Rows are points. To make a cloud, some directions were put in groups of two or more. Within a group, all points are equally far from the middle, so they leave a hole (a ring in 2 directions, a hollow ball in 3). The other directions are filled evenly. Then the cloud was stretched, turned, moved and blurred a little. How many holes are there, and how many directions does each take, smallest first?

Cloud, 14 rows:
[[ 13 -15]
 [ 60 -29]
 [ -3 -45]
 [ 14 -54]
 [ 31 -10]
 [ 28 -27]
 [ 52  16]
 [  8   3]
 [ -3  43]
 [ 35   5]
 [-22   6]
 [ 43  42]
 [ 14   9]
 [ 10 -10]]
Holes: 0

Cloud, 19 rows:
[[ -5 -12  46]
 [-42  16 -46]
 [-11 -14  40]
 [-38 -13   8]
 [-38 -34  -1]
 [ 21 -27  42]
 [-60  -7 -28]
 [ -5 -10  49]
 [ 38 -17  22]
 [-15  23  40]
 [-19  33  23]
 [-48   7 -14]
 [ -2   0 -45]
 [-35 -16  12]
 [-19 -28  21]
 [ 13 -33  26]
 [-46 -49 -21]
 [ 25 -27   8]
 [ 43  16  16]]
Holes: 1 (2)

Cloud (22 x 3):
[[-15 -58 -12]
 [-16  39 -12]
 [ 40 -28   7]
 [-22  19  34]
 [ 19 -31 -36]
 [ 42 -26   3]
 [ 39 -31   4]
 [ 39  34  -3]
 [ -7  -8  46]
 [ 19   1  42]
 [-31  -1 -35]
 [-29 -40 -28]
 [ 15 -40 -32]
 [-49 -31  -1]
 [  2  46   5]
 [-14  38  19]
 [ 11 -44 -31]
 [-28  28 -20]
 [ 26 -29  29]
 [ 27 -44   6]
 [-36  25   4]
 [  3   0 -48]]
Holes: 1 (3)

Cloud (29 x 4):
[[ 27  62 -30 -13]
 [-18  45  17 -12]
 [ -2 -35  11 -37]
 [ 25  -9 -42 -34]
 [ 25 -13  47  -1]
 [  9 -42 -24 -24]
 [ 45 -13  15  22]
 [ 16 -77   2   1]
 [ 30 -12 -34  10]
 [ 24 -35  26 -38]
 [  6  27  40 -21]
 [ 39   8  -4  27]
 [  7 -23  26 -21]
 [ 41  -4 -14   2]
 [ 38  32 -29   6]
 [ 39  10  19 -12]
 [  1 -19   6 -23]
 [-27  -9  -2  16]
 [-61  23  -7 -35]
 [ 18 -38  27  52]
 [ 30 -21 -19  30]
 [-19  39  14 -22]
 [-34  43  -3   0]
 [ 41 -52 -50  -1]
 [ 41 -42  -4  35]
 [ 64 -22 -27  25]
 [ 19 -47 -33   6]
 [ 18  -4   4  26]
 [ 28 -11 -29  40]]
Holes: 0

Cloud (26 x 4):
[[-47  20   2  -5]
 [  8   4 -58  -8]
 [ 37  52  15   2]
 [ 51  20   4  24]
 [-15  10  20  14]
 [ 37  37   9   6]
 [ 27 -13  19  20]
 [  6  17  -9 -35]
 [-11  42  22 -42]
 [-21 -45 -35  35]
 [ -9  -4  44   6]
 [ 50 -20  20  -8]
 [-62  13  37  28]
 [-44  61   2 -27]
 [  9  44  39  10]
 [ 25  31 -46  11]
 [-18 -41  32   0]
 [ 16 -15 -34 -19]
 [-33  19  26 -17]
 [ 53 -15  22 -13]
 [ 15  -7  50  -4]
 [ 33  20  31  38]
 [ 29 -42  42   5]
 [ 25  31  23 -30]
 [ 22 -20  17 -26]
 [ 27   1  53  23]]
Holes: 0

Cloud, 54 rows:
[[ 17  -6  67 -29 -31  30]
 [-31   2   0 -39 -34  -6]
 [ 20   4  -7 -15 -45  26]
 [-21  -3  43   5  17  35]
 [  0 -18  41  17  31  -8]
 [ 23  24 -47 -21  47   3]
 [ -5   7 -49 -63 -13 -25]
 [ 29  10  -3  -4  -5  52]
 [-21 -46  -9  -2 -46 -30]
 [ 37 -35  50 -21 -16  -8]
 [-20  -2 -55 -19 -20   5]
 [ 25 -24  62  12 -23   5]
 [ 18  10 -18 -21 -22 -54]
 [-46  20 -37 -25  12  12]
 [ 24 -56 -10  20  44 -23]
 [ 40 -27   9 -25 -33 -29]
 [  8  -6 -46 -30  18  -2]
 [ 44 -44 -24  -6 -17   6]
 [-30 -20 -38  28  31 -31]
 [ 27 -18 -13 -25  44  12]
 [-25  -6  25  14  28 -17]
 [-43  -2  23 -36 -15  74]
 [  0   0 -10 -49 -17 -41]
 [-15  19  41   5 -42  -3]
 [ 16   7  44  41 -39   0]
 [-16 -65  21 -20  22  17]
 [ 48   9 -19  27  -7  19]
 [-24 -22  40 -19  -4  26]
 [-14  51 -49  -3  25 -11]
 [ 43 -41   4 -21  -4 -45]
 [  3   7  65  17  -8  29]
 [  9  32  14 -13 -75  12]
 [-20 -21 -35  52  19 -27]
 [  8  64  16  13 -32 -21]
 [-60   8  -3  -4  10  33]
 [ 20 -34  24 -36  17  46]
 [ 42   7 -15  39  43 -38]
 [-16 -31  35  10  13  11]
 [ -6 -28  12  46 -19 -35]
 [ -3 -45  42 -23 -13 -29]
 [ -1 -12  -5  20 -20   1]
 [ 56  14  42 -20 -35  22]
 [ 10  57  12 -13   0  -6]
 [  7 -11  42 -30 -17  10]
 [-44  -8  -8 -51  39  15]
 [-22  -1  -1 -13   7  33]
 [ 26   3 -12  39  26 -65]
 [ 20  12  59  31 -26   7]
 [-19   6  20   1  36  32]
 [-33  22  32 -29   7  28]
 [-17 -32  12 -28  28  32]
 [-27  25 -35 -22   3  -6]
 [ 33   6 -13  35  22   5]
 [-42   9 -33  69 -13 -56]]
Holes: 0

Cloud (73 x 8):
[[-21 -34 -58 -37 -45 -22 -32 -38]
 [ -2 -42   9 -40  -6  10 -17  41]
 [-17 -46 -40 -26  -6  26 -36  24]
 [ 29 -32  39  14 -43  17 -14   1]
 [ 25 -43  -1 -43  -1 -11  16 -73]
 [-11 -20  12  11 -51  12   9  33]
 [-25 -23  44  15  15 -13  42   4]
 [  2 -63 -49   3  27  14   8 -35]
 [ 22  16 -23  14 -46 -28 -30  18]
 [-23   6 -18  -7 -46  15  19  13]
 [-18 -46  -3  -2  32   2  66 -29]
 [ 15 -32 -15  19 -41  10  34  28]
 [-13 -27 -42  -5 -32  14  19  30]
 [ -9 -29   0 -52  64  20  21 -38]
 [-12  -5 -15  28  40  45  15 -15]
 [ -5   8  -9  48  15 -14 -37  30]
 [ 28 -33  -5  36  68  -2  36  -9]
 [-13 -27 -58 -42  15   8  34 -39]
 [  5 -36  -1 -41   2 -22  42 -63]
 [  1   6 -23  65 -13 -15  -7   9]
 [ 10 -48  -2 -22 -30  10 -57   2]
 [ 14  11 -60 -38   3   7 -19   4]
 [  7  24  35  12   2  -5  53  -8]
 [ -8  36 -14  24  12 -40  21  -8]
 [ 11 -27  20 -39   7 -50   8 -26]
 [-14  28  30 -24   2   7 -17  18]
 [-19 -68 -42   4 -36  -9  11  -6]
 [-15 -45 -40  -3 -13  -9  21  33]
 [ 10 -31 -53 -26  29 -12 -36 -38]
 [ 14 -24 -35 -57  11   3 -45 -36]
 [ 20   1 -31   4 -11  46  40   5]
 [  9 -31  53  29  32  -7  16 -10]
 [  3  -4 -19  11  35   1   3 -81]
 [  2 -49  -4   7 -74 -10 -17  -5]
 [ 16  23 -30   8 -24  -9 -51   9]
 [-32   5  -2   5  -7   9  52 -48]
 [ 27 -37 -33 -38  21   3 -32 -51]
 [ -4 -22  -6   2  57   7  66 -22]
 [ -8  -7  -5  18  44 -23 -46 -11]
 [ 30 -40 -17  15  56  -8   5 -38]
 [ 16  39 -13  17  31  26  42 -14]
 [ 11 -14 -65  -8 -43   9 -19 -45]
 [ 18  20  -6  -8 -48 -15  17   8]
 [-62 -31 -38  -6  42   8   9 -13]
 [ 35 -36 -33  31 -33 -24  14  14]
 [  0  14  16 -22  80  15  12 -10]
 [ 14   6  34  13 -15 -13 -48  -8]
 [-12 -27  12  47  18 -49  20  21]
 [  4 -13 -13   4  59 -34 -43  -8]
 [  9 -27 -49  -6 -29  27 -56 -27]
 [ 29 -42  23 -25  15 -39 -13 -30]
 [ 40  11  20  40  43  10 -31   7]
 [ 15  12   8 -44 -10  43 -26 -41]
 [-17 -38 -11  47   4 -36  25 -32]
 [  3  12  32  -8 -35  12  37 -25]
 [ 26 -25 -55  10   5 -40  13 -22]
 [-37 -74  -7 -24 -26 -11  26  -5]
 [ 45  27 -14 -26  10  38 -10 -16]
 [ 26 -10   3  49  73  11  32   1]
 [-21 -32 -42  38  27 -33   1 -18]
 [ 27 -16  12  48  29  -6  23 -50]
 [-17   3   6  32 -26   4  19  39]
 [ 17   1  10  24   1  12 -54  17]
 [ 32 -14 -25 -57  14  18 -23 -37]
 [ -1  -8 -25  40  17 -48  19 -37]
 [ 24   3   7  28  16  27 -43  29]
 [ 51 -10 -29  17 -20  30 -13 -41]
 [ 14 -58  18   9   3 -45  11  10]
 [ 17 -36 -23  18  -2 -61  18 -13]
 [-31  19 -16   3 -29   9  28 -17]
 [ 31 -19  19  52  27 -49  35 -17]
 [ 28 -22  -1 -33 -20 -33  29 -24]
 [-12 -11 -47  -8 -29  27  19  20]]
Holes: 3 (2, 2, 3)

Cloud (81 x 8):
[[-30  -5  24  36   1  22  47  -4]
 [ 42  -2  28 -48  32  17 -33   5]
 [-14  -6 -12   2 -47  20  33  18]
 [-13  39   2  12  -8   9 -44 -19]
 [ 12 -10 -20  24   6  63   7 -56]
 [-18 -20 -32  62  42   1 -11 -15]
 [ 38 -49 -18  11  39  21  43 -21]
 [ 32  -9 -39  45 -17  41  31 -17]
 [-31   7 -43  51  23   0  39  -4]
 [ 23  12  18  49  -2  -4  30   7]
 [ 21  44  10 -84  -4 -23 -15  -4]
 [ -9  17  -5  44   3   0 -11  39]
 [  8  -4  27  -6 -61  17 -26  -9]
 [  9 -16 -23 -48  22  42   9 -52]
 [  7 -50   0  47  50  26 -11 -31]
 [ -8 -33   1   8 -46  25 -39  21]
 [-39  17 -36 -27  17  41 -14 -56]
 [ 49 -22 -26  25 -32  35 -13 -16]
 [ 48  21 -42 -28  36  23   0 -16]
 [ 26 -38 -21   1  22  54  19 -48]
 [ 12  13   9  -6  57   9 -23 -21]
 [-40   0   3  14  55  12  35  18]
 [ 22 -32  18  46  20  26  -3 -42]
 [ -7 -14 -20  57   4  44 -34   3]
 [  8  -2 -43  31  -9  -6 -29 -18]
 [-43  14  16  11 -14  41  26  17]
 [ -6  42 -27  22  17  24  -7 -52]
 [ 40 -34   7  43  -8  16  -1 -44]
 [ 29  15  20  26  -6  18  12  37]
 [ 17  29  -7 -13   0  38  56 -19]
 [-34  12 -43 -25  59  31   0 -22]
 [  2   9  16 -14 -22  -6   1  72]
 [ 41  -1 -27  -2  -9   1 -25 -56]
 [-23  -5 -35 -32 -12 -13   1 -31]
 [-35  14  16  13 -50   1  30  19]
 [ 28 -20  29  48 -25   2  -1  -9]
 [ 14  40 -34   0  16  49   1 -41]
 [-17  -9 -28  52   7  23   8 -71]
 [-25   4 -31 -18 -22 -12  19  30]
 [-16  -9  18 -14   4  28  18 -51]
 [ -5 -53  -5 -23   1  17 -52  24]
 [ -4  16  -7 -12   8  -7  48 -51]
 [-17 -46   0  31  45  41  15 -20]
 [ -9  16  -6  27 -17   9 -48 -37]
 [ 12  16 -30 -30  27  -4 -48  -9]
 [-22  -6 -32  -6  60  45  -9 -43]
 [-26 -29 -28 -28  -5 -13 -24  -5]
 [ 22  37  -2 -12  21  32  36 -52]
 [ 15  23  31  -7 -21 -16   6  52]
 [-42 -14 -13  35  25  18   8 -57]
 [-28  49  35 -54   4 -12  20 -27]
 [ 41  11  16 -79   6 -14  -7  24]
 [ 25  -4  -5  -1 -23   0  -4  63]
 [ 13  -2  18 -50 -14  23  34  14]
 [ -4   5  50 -43   6  14 -32  25]
 [-33  42 -45  12  28  17  13 -47]
 [-34  26  -2 -75  29   0 -29  -8]
 [  5 -32  20  -1   5 -23 -11  59]
 [-28  27  25 -59  23 -28   6   3]
 [ 35   7 -26  17  -7  55  24 -38]
 [-45   6  25  21 -10  25  22 -28]
 [ 20 -54 -29  15  74  33 -14 -12]
 [-28 -43 -14  78  22  39  12 -16]
 [-38  -3 -37 -15 -34   1 -30  -3]
 [  5  14 -41 -62 -17  22  17   6]
 [  9  25 -52 -32  36  55  12 -29]
 [-49  61  -4 -19 -32 -12  20   4]
 [ -6  -4 -43  15  18  -3  34 -53]
 [ -9  -7 -59  34   9   4  33 -37]
 [-62   3  -6  13 -15  36  -2  24]
 [ 28  -2  18  33  -6  46  -7 -12]
 [ 47 -14 -22  -8  39  22  53  -4]
 [-15  -7 -15  57  16  32 -30  16]
 [ 12 -37   7  52   9  38 -27 -31]
 [-25 -39 -23   2   7  -9  22  -6]
 [-44 -17  15 -25   5  10 -35 -19]
 [ -7  12  23 -23 -29  15  33 -36]
 [ -2  -8 -48   4  42  23  -3 -73]
 [ 13   5   3 -34 -22 -38 -21 -23]
 [-14 -13   2  32  -3  27 -52  22]
 [  3 -21  17 -75  19   7 -25 -12]]
Holes: 2 (2, 6)
